Each row of a before or after table is a point. The points were changed in one or more steps. Then noise was added and the rows were shuffled. The steps act on how far a point lies along the listed directions, d1 being the first. Name the steps. A step turns or swaps two directions, mirrors them in a line or flattens them onto one, adds a multiple of one to another, or multiplies one. Angles are multiples of 10 degrees, from the lower direction toward the higher: turns from -170 to 170, lines from 10 to 170 but not 90. Use the fewest steps. Two steps may share a direction if one is a turn and the other turns, adds or multiplies; they go together, in the order done. Otherwise the lowest direction goes first.

Directions:
(1): 1.77 -1.02
(2): -1.02 -1.77
Before, 9 rows:
0.47 0.10

-0.33 -0.13

-0.28 -0.69

-0.52 -0.19

-0.18 0.42

-0.13 -0.36

0.20 0.45

0.28 -1.00

0.38 0.14
After, 9 rows:
-0.62 -0.85

-0.70 -0.20

0.36 -0.20

0.19 0.39

-0.46 0.28

0.36 -0.30

-0.31 0.15

-0.36 -0.08

0.46 0.17
Steps: turn d1 and d2 by 50 degrees

Directions:
(1): -1.55 -0.93 -2.67 -0.91 -0.60 -0.95
(2): 0.61 1.55 -1.40 2.62 -0.50 -0.78
(3): -1.69 1.28 1.61 -0.31 -1.01 -2.07
(4): 1.40 2.26 -0.86 -2.13 0.28 -0.23
(5): -1.94 1.18 -0.27 0.34 2.54 0.82
Before:
0.11 -1.05 0.42 0.12 -0.10 0.28

-0.04 -0.48 -0.27 -0.47 -0.34 -0.06

0.18 -0.12 -0.47 -0.57 -0.26 -0.28

0.06 -0.77 0.40 -0.02 0.26 -0.07

-0.56 0.15 0.48 0.74 0.32 0.30

-0.18 -0.14 -0.43 -1.13 -0.35 -0.02

-0.23 -0.17 0.11 0.56 0.29 0.02

0.03 -0.37 -0.04 0.48 -0.48 -0.14

0.41 0.28 0.54 -0.62 0.35 0.18

0.34 0.36 0.27 0.53 0.04 0.11

0.24 0.63 -0.51 0.08 0.37 0.09

-0.47 0.14 -0.13 -0.56 0.07 0.04

-0.68 0.11 0.43 1.14 0.17 -0.05

0.50 -0.87 -0.60 -0.06 -0.30 0.17
After (14 x 6):
0.18 -0.96 0.31 0.33 -0.13 0.25

0.17 -0.74 0.29 0.11 0.27 -0.04

0.44 -0.59 -0.65 0.24 -0.44 -0.10

-0.75 0.00 0.57 0.91 0.21 0.00

-0.03 -0.21 -0.57 -1.03 -0.29 0.11

-0.58 0.09 0.52 0.63 0.34 0.33

0.20 -0.13 -0.51 -0.53 -0.25 -0.25

-0.37 0.04 -0.19 -0.60 0.17 0.20

-0.27 -0.14 0.15 0.56 0.27 -0.04

0.10 0.78 -0.42 0.12 0.28 -0.08

-0.03 -0.34 0.03 0.44 -0.50 -0.19

0.52 0.24 0.42 -0.54 0.39 0.28

0.02 -0.48 -0.35 -0.39 -0.32 -0.03

0.24 0.41 0.38 0.47 -0.01 0.00
Steps: turn d2 and d3 by 30 degrees; multiply d3 by 0.7

Directions:
(1): 2.68 0.13 0.69 2.02 -1.77 -0.56 -0.19 0.88 1.65
(2): 1.47 -2.33 -0.14 -1.01 1.29 -2.23 1.83 0.17 -0.17
Before (8 x 9):
-0.07 -0.15 0.23 -0.24 0.36 -0.18 0.37 -0.44 -0.22

-0.80 0.59 -0.07 0.29 -0.39 0.63 -0.51 0.13 -0.06

0.77 -0.26 0.23 0.49 -0.52 -0.42 0.17 0.14 0.57

0.10 -0.20 -0.06 0.20 -0.41 -0.06 0.13 -0.09 0.35

-0.35 -0.33 -0.19 -0.47 0.47 -0.17 0.33 -0.07 0.05

-0.84 1.46 0.15 0.86 -0.59 1.39 -1.11 0.05 -0.03

0.49 -0.50 0.21 0.14 0.00 -0.18 -0.01 0.05 0.15

-0.03 -0.05 0.26 0.36 -0.24 0.00 -0.06 0.02 -0.12
After (8 x 9):
-0.89 0.73 -0.06 0.32 -0.47 0.75 -0.65 0.12 -0.05

-0.85 1.41 0.09 0.85 -0.58 1.36 -1.11 0.09 0.00

0.64 -0.79 0.19 0.07 0.13 -0.46 0.15 0.10 0.09

0.08 -0.15 0.25 0.26 -0.16 -0.10 0.04 -0.02 -0.13

0.25 -0.40 -0.07 0.12 -0.26 -0.29 0.28 -0.07 0.34

-0.58 0.00 -0.20 -0.30 0.24 0.23 0.03 -0.09 0.08

-0.22 0.10 0.24 -0.19 0.25 0.02 0.15 -0.48 -0.21

1.21 -0.94 0.19 0.20 -0.13 -1.05 0.68 0.15 0.52
Steps: add 1 times d1 to d2

Directions:
(1): 0.29 -0.11 -1.44 -3.06 -0.93 0.49 0.53 0.90 1.92 0.27 -3.13 -1.37 -0.11
 0.08
(2): 1.54 1.46 -1.28 1.60 -0.17 -0.81 2.49 1.09 0.25 -1.58 -0.62 1.24 -2.01
 1.95
(3): -0.08 -0.61 -1.29 -1.76 -0.42 0.20 2.49 0.82 -1.80 0.77 2.33 -0.58 2.11
 1.68
Before:
0.07 0.23 0.68 0.18 -0.26 -0.20 -0.73 -0.15 -0.11 0.07 0.33 0.10 0.06
 -0.44

-0.16 -0.21 0.84 0.78 0.26 -0.14 -1.01 -0.54 0.14 0.10 -0.15 0.12 0.10
 -0.93

-0.10 -0.12 -0.24 -0.99 -0.07 0.47 0.17 -0.07 0.16 0.09 -0.59 -0.74 0.30
 -0.21

0.17 0.40 0.25 0.49 0.39 -0.05 -0.69 0.02 0.67 -0.55 -1.08 0.58 -0.94
 -0.28

-0.06 -0.27 0.75 0.50 0.19 0.02 -0.77 -0.57 -0.04 0.24 0.19 0.07 -0.04
 -0.54

0.07 -0.17 0.27 -0.86 -0.30 0.17 -0.11 0.10 0.06 0.18 -0.38 -0.35 0.14
 -0.26

0.02 -0.07 -0.98 -1.00 -0.50 0.30 1.53 0.58 -0.32 0.16 0.29 -0.24 0.33
 0.76

-0.30 -0.42 -0.08 -0.94 -0.22 0.19 -0.90 -0.02 0.60 0.42 -0.48 -0.52
 0.36 -0.54

-0.41 0.13 0.01 -0.63 -0.42 0.35 -0.62 0.03 0.57 0.02 -1.19 -0.23 -0.45
 -0.13

-0.17 -0.42 0.01 -0.39 -0.34 0.22 -0.37 -0.01 0.36 0.25 -0.31 -0.43 0.27
 -0.71

-0.07 0.10 0.55 0.52 0.08 0.04 -1.35 -0.40 0.96 -0.29 -1.05 0.05 -0.59
 -0.78

0.43 -0.14 -0.35 -0.66 -0.14 0.12 0.59 0.27 0.34 0.04 -0.39 -0.24 0.19
 0.25
After (12 x 14):
-0.33 -0.55 -0.27 -1.14 -0.26 0.20 -0.47 0.10 0.21 0.55 0.06 -0.58 0.75
 -0.22

0.06 -0.24 0.20 -0.93 -0.31 0.16 0.10 0.16 -0.21 0.25 0.02 -0.35 0.35
 -0.11

-0.03 -0.26 0.68 0.32 0.13 0.05 -0.77 -0.51 0.12 0.25 -0.07 -0.01 -0.06
 -0.56

-0.18 -0.50 -0.11 -0.54 -0.38 0.24 -0.09 0.05 0.11 0.34 0.02 -0.47 0.52
 -0.52

0.22 0.35 -0.08 -0.15 0.22 0.05 -0.50 0.23 0.96 -0.47 -1.59 0.30 -0.88
 -0.20

-0.03 -0.06 -0.70 -0.42 -0.32 0.21 1.44 0.41 -0.71 0.13 0.90 0.03 0.37
 0.76

0.00 0.00 0.14 -0.24 -0.13 0.16 -0.98 -0.15 1.15 -0.16 -1.42 -0.28 -0.39
 -0.59

0.09 0.24 0.63 0.06 -0.31 -0.20 -0.74 -0.11 -0.01 0.07 0.14 0.05 0.01
 -0.48

-0.42 0.00 -0.26 -1.05 -0.53 0.41 -0.20 0.21 0.35 0.16 -0.95 -0.38 -0.11
 0.16

-0.14 -0.17 -0.31 -0.99 -0.07 0.46 0.47 -0.02 -0.23 0.17 -0.03 -0.70
 0.60 0.02

0.40 -0.17 -0.34 -0.58 -0.11 0.09 0.74 0.26 0.09 0.07 -0.03 -0.20 0.35
 0.37

-0.11 -0.23 0.66 0.40 0.14 -0.09 -0.94 -0.43 0.36 0.15 -0.50 -0.03 0.10
 -0.91
Steps: add -0.3 times d2 to d3; turn d1 and d3 by 30 degrees

Directions:
(1): -0.50 -0.81 -0.67 0.03 1.97 0.58 -2.01 -2.15 -0.59 -3.96 0.16 1.41 -0.33
 1.04 0.52 0.44 0.64 -1.44 1.34 -0.98 2.16 1.11 -0.55 2.14
(2): -0.95 0.96 0.20 1.67 0.49 2.27 0.20 1.15 -2.23 -1.86 2.74 0.00 0.51
 -1.32 0.95 -2.03 0.33 -0.67 0.96 -0.91 -1.78 -2.80 -0.55 -1.36
Before:
-0.52 0.22 -0.07 0.50 -0.23 0.61 0.10 0.17 -0.83 -0.59 0.47 0.02 0.40
 -0.48 0.50 -0.54 0.03 -0.24 0.07 -0.38 -0.59 -0.79 -0.07 -0.26

-0.06 -0.15 -0.28 0.07 0.61 0.10 -0.46 -0.50 -0.11 -1.20 0.41 0.52 -0.39
 0.28 -0.08 0.16 0.32 -0.29 0.38 -0.33 0.41 0.19 -0.52 0.68

-0.44 0.05 0.00 0.21 0.42 0.17 -0.32 -0.34 -0.31 -1.22 0.12 0.13 0.05
 0.24 0.28 -0.07 0.13 -0.15 0.33 0.01 0.26 0.10 -0.01 0.36

-0.04 -0.14 -0.12 0.08 0.38 0.31 -0.64 -0.12 -0.02 -0.77 0.11 0.24 0.23
 0.29 0.17 0.13 0.26 -0.32 0.10 -0.11 0.45 0.19 -0.38 0.68

0.13 0.28 0.02 -0.17 0.11 -0.12 -0.34 0.09 0.05 0.04 -0.25 -0.05 0.03
 -0.11 -0.08 -0.17 0.13 -0.16 -0.33 -0.13 0.01 0.24 -0.18 0.12

0.44 0.21 0.09 0.04 -0.83 -0.15 0.75 0.56 0.33 1.66 -0.53 -0.25 -0.06
 -0.25 -0.39 0.06 -0.49 0.67 -0.35 0.35 -0.49 -0.19 0.04 -0.42

-0.07 0.42 0.23 0.37 -0.51 0.33 0.53 0.95 -0.26 0.74 0.72 -0.58 0.18
 -0.36 0.24 -0.60 -0.17 0.16 0.12 -0.21 -0.89 -0.88 0.10 -0.89

0.07 -0.30 0.03 -0.48 -0.22 -0.56 0.13 -0.09 0.56 0.85 -0.69 0.19 0.15
 0.51 0.23 0.51 0.42 0.32 -0.14 0.30 0.14 0.58 0.07 -0.19

0.27 -0.25 0.06 -0.42 -0.76 -0.98 0.16 0.12 0.68 0.86 -0.57 -0.31 -0.02
 0.14 -0.49 0.36 -0.37 0.47 -0.66 0.30 0.12 0.60 0.33 -0.35

0.24 -0.54 0.12 -0.49 -0.12 -0.66 -0.27 -0.37 0.64 0.35 -0.92 -0.07
 -0.37 0.53 -0.32 0.57 0.05 0.04 -0.21 0.06 0.58 0.67 -0.04 0.36

0.32 -0.21 0.36 -0.58 -0.60 -0.88 0.76 0.25 0.94 1.59 -0.67 -0.64 0.06
 0.07 -0.03 0.08 -0.32 0.57 -0.78 0.67 -0.28 0.39 0.51 -0.36
After, 11 rows:
-0.22 -0.65 -0.15 -0.21 0.89 -0.07 -0.60 -1.07 0.15 -1.59 -0.02 0.37
 -0.10 0.53 0.49 0.04 0.24 -0.57 0.34 -0.15 0.94 0.72 -0.02 0.89

0.09 0.36 0.03 -0.08 0.16 0.04 -0.33 0.09 -0.10 -0.08 -0.05 0.00 0.05
 -0.17 -0.02 -0.31 0.16 -0.24 -0.28 -0.17 -0.10 0.05 -0.24 0.08

-0.25 -0.34 -0.20 0.11 0.30 -0.05 -0.79 -0.60 -0.22 -1.61 0.28 0.40 0.02
 0.33 0.01 0.00 -0.01 -0.42 0.28 -0.42 0.72 0.38 -0.04 0.31

0.20 -0.40 -0.30 -0.12 0.37 -0.02 -0.47 -0.85 0.15 -0.67 -0.70 0.71
 -0.33 0.50 -0.20 0.56 -0.09 -0.17 0.38 -0.14 1.05 0.79 -0.29 1.06

-0.27 0.43 0.32 0.20 -0.32 -0.01 0.44 0.56 -0.16 0.26 0.19 -0.44 0.20
 -0.20 0.13 -0.36 -0.10 0.35 -0.15 0.39 -0.65 -0.44 0.12 -0.51

-0.28 -0.28 -0.05 0.01 0.53 0.30 -0.38 -0.38 -0.25 -0.83 0.19 0.55 0.21
 0.38 0.69 0.04 0.73 -0.28 0.49 -0.22 0.22 0.00 -0.33 0.01

0.39 -0.35 -0.03 -0.56 -0.31 -0.86 -0.10 -0.29 0.86 0.72 -0.85 -0.22
 -0.19 0.64 -0.12 0.69 -0.17 0.15 -0.11 0.08 0.69 1.00 0.31 0.43

0.03 -0.08 -0.02 -0.25 -0.85 -0.54 0.44 0.08 0.33 1.10 -0.84 -0.32 0.28
 -0.08 -0.06 0.27 -0.18 0.38 -0.67 0.25 -0.24 0.25 0.31 -0.09

0.02 0.22 0.08 0.32 -0.22 0.44 0.11 0.82 -0.12 0.35 0.45 -0.26 0.39
 -0.27 0.11 -0.28 0.13 0.08 -0.21 0.09 -0.56 -0.64 -0.31 -0.24

-0.29 -0.21 0.10 0.36 0.47 0.50 -0.45 -0.11 -0.57 -1.17 0.51 0.14 -0.18
 -0.01 0.19 -0.39 0.36 -0.50 0.45 -0.60 0.01 -0.55 -0.40 -0.02

0.10 0.46 0.10 0.35 -0.20 0.23 0.50 0.71 -0.19 0.40 0.78 -0.15 -0.10
 -0.49 -0.16 -0.34 0.04 0.30 -0.17 -0.04 -0.95 -0.88 -0.35 -0.59
Steps: turn d1 and d2 by 130 degrees
